Each row of a before or after table is a point. The points were changed in one or more steps. Then noise was added and the rows were shuffled. The steps act on columns, c1 being the first. What was done? A step turns or swaps two columns, mirrors them in a line or flattens them onto one, adds a multiple of one to another, or multiplies or shifts one. Angles are multiples of 10 degrees, from the lower column toward the higher: turns from -170 to 170, lines from 10 to 170 but not 90. Use the fewest steps. Two steps may share a column if one is a turn and the other turns, adds or multiplies; they go together, in the order done. Otherwise the lowest column goes first.

Before, 12 rows:
| -.03 |  .70 | -.39 |
| -.20 | -.36 |  .23 |
| -.69 | -.12 |  .16 |
|  .30 |  .87 | -.33 |
|  .12 |  .72 | -.38 |
| -.76 |  .21 |  .44 |
|  .17 |  .57 | -.12 |
| -.48 | -.11 |  .05 |
|  .03 | -.41 |  .05 |
|  .30 |  .62 | -.30 |
|  .33 |  .67 | -.39 |
| -.74 |  .04 | -.19 |
After:
| -.19 | -.11 |  .62 |
|  .74 |  .38 |  .19 |
| -.01 |  .03 | -.45 |
|  .55 | -.01 | -.13 |
|  .00 | -.38 |  .68 |
| -.35 | -.30 |  .87 |
|  .21 |  .21 | -.34 |
|  .67 |  .18 | -.13 |
| -.32 | -.28 |  .59 |
|  .70 | -.09 |  .11 |
| -.12 | -.38 |  .73 |
| -.29 | -.41 |  .65 |
Steps: multiply c1 by -1; swap c2 and c3

Before (12 x 6):
| -.41 | -.64 | -.11 | -.15 | -.45 |  .15 |
|  .32 |  .44 | -.36 | -.15 |  .14 |  .79 |
|  .54 | -.52 |  .10 | -.10 |  .42 |  .17 |
| -.03 |  .42 | -.27 |  .38 | -.09 |  .42 |
| -.32 | -.06 | -.07 | -.33 |  .31 | -.48 |
| -.27 | -.73 |  .46 |  .13 |  .21 |  .55 |
| -.46 |  .33 |  .46 | -.09 |  .12 | -.47 |
| -.04 |  .15 | -.02 | -.05 |  .05 | -.01 |
| -.03 | -.61 | -.60 |  .15 |  .16 |  .44 |
|  .48 | -.16 |  .52 | -.18 | -.54 |  .31 |
| -.61 | -.16 | -.29 | -.09 |  .12 |  .04 |
|  .43 | -.42 |  .39 |  .35 | -.30 |  .79 |
After (12 x 6):
|  .08 | -.11 |  .07 |  .52 |  .07 | -.65 |
| -.23 |  .23 | -.26 | -.14 |  .56 | -.09 |
| -.44 | -.10 | -.38 | -.42 |  .29 |  .34 |
| -.31 |  .48 |  .15 | -.14 | -.54 |  .24 |
|  .62 |  .14 |  .58 | -.25 | -.38 |  .17 |
|  .44 |  .56 |  .03 | -.30 |  .49 |  .18 |
| -.17 |  .90 | -.13 |  .25 | -.09 | -.32 |
| -.10 |  .04 |  .24 | -.20 | -.27 | -.97 |
|  .38 |  .59 |  .82 |  .46 | -.45 | -.04 |
| -.23 | -.56 |  .02 | -.07 |  .33 |  .42 |
| -.10 | -.18 | -.13 | -.11 |  .00 | -.06 |
| -.29 |  .63 |  .69 |  .11 |  .21 |  .25 |
Steps: mirror c1 and c5 in the line at 140 degrees; turn c3 and c6 by -40 degrees; turn c2 and c6 by -150 degrees; multiply c4 by 1.3
